Rows are points. Before rounding, the points of a table are all equally far from one centre. They may lie mostly on one side of it. Write the centre, to within rounding.

Points:
[[18.7  0.3]
 [ 4.8 35.2]
 [13.0 33.3]
 [ 7.6 -5.3]
 [13.8 -3.2]
 [17.1 -1.1]]
Centre: [ 4.4 14.8]

Points:
[[ 15.7 -16.5   1.6  32.9 -14.3  20.7   1.6 -24.6  18.3  -3.9 -14.8]
 [ 17.5  -3.3 -23.0  15.1 -15.1  11.7  15.6 -12.8  -4.8   0.2 -33.2]
 [ 18.4  -7.3  -8.8  33.2  -8.8  -1.0   5.4 -16.0  -6.1  17.6 -19.6]
 [ 22.8  18.9  -5.4  25.0  -8.5  20.8 -13.7 -32.4  13.0 -12.4  -7.7]
 [  2.5  -7.3 -11.4  38.6  -1.9  20.2  11.0 -12.0  -3.7 -16.1   3.0]
 [  8.1  12.8 -23.5  18.2 -20.2  32.8  10.2 -20.5  -3.6  -5.2 -12.5]
 [ 31.7  25.0  -2.9  29.8 -29.3   8.1 -11.9 -10.4  -3.8  -5.5 -14.9]
 [ 22.8  18.5  -1.6  15.9 -22.2  11.4  -0.8 -30.4 -12.5  -0.9 -24.4]
 [ 12.0 -14.4   5.5   7.8  -0.6  41.1  -7.5 -16.3   0.0  -1.4 -15.8]
 [  3.0   2.2 -13.3  38.5 -13.2  19.7  -9.8  10.2  -9.5   2.2 -16.3]
 [ 24.8   1.8  -4.0  31.2 -11.2  25.4  -1.0 -29.1  -3.2 -17.0   3.0]
 [ -1.6  -0.8   6.1  15.5  -7.1  15.9   8.3 -25.1   8.9  -9.3 -35.3]
 [  9.0 -12.9  -1.2  34.5 -14.8  22.7  11.7 -18.2  19.3 -11.4  10.2]
 [ 21.9 -10.5   3.5  24.4   6.0  31.3  -4.5 -20.2  -4.9 -12.7  -5.8]
 [  8.9   0.8 -23.6  11.4 -26.6  -9.3  10.2 -27.6  20.5   6.7 -15.2]
 [ 18.7  16.8  14.0  22.4   3.5  15.6 -16.4 -23.4 -11.4  -8.4   9.9]
 [ -2.0  -8.5  -3.9   4.3 -11.0  16.4  -2.5 -36.7  -1.9  18.8 -11.4]]
Centre: [ 10.4   2.7  -1.4   5.2 -13.2   5.3  -2.5  -3.2   5.3  -4.6  -1.8]
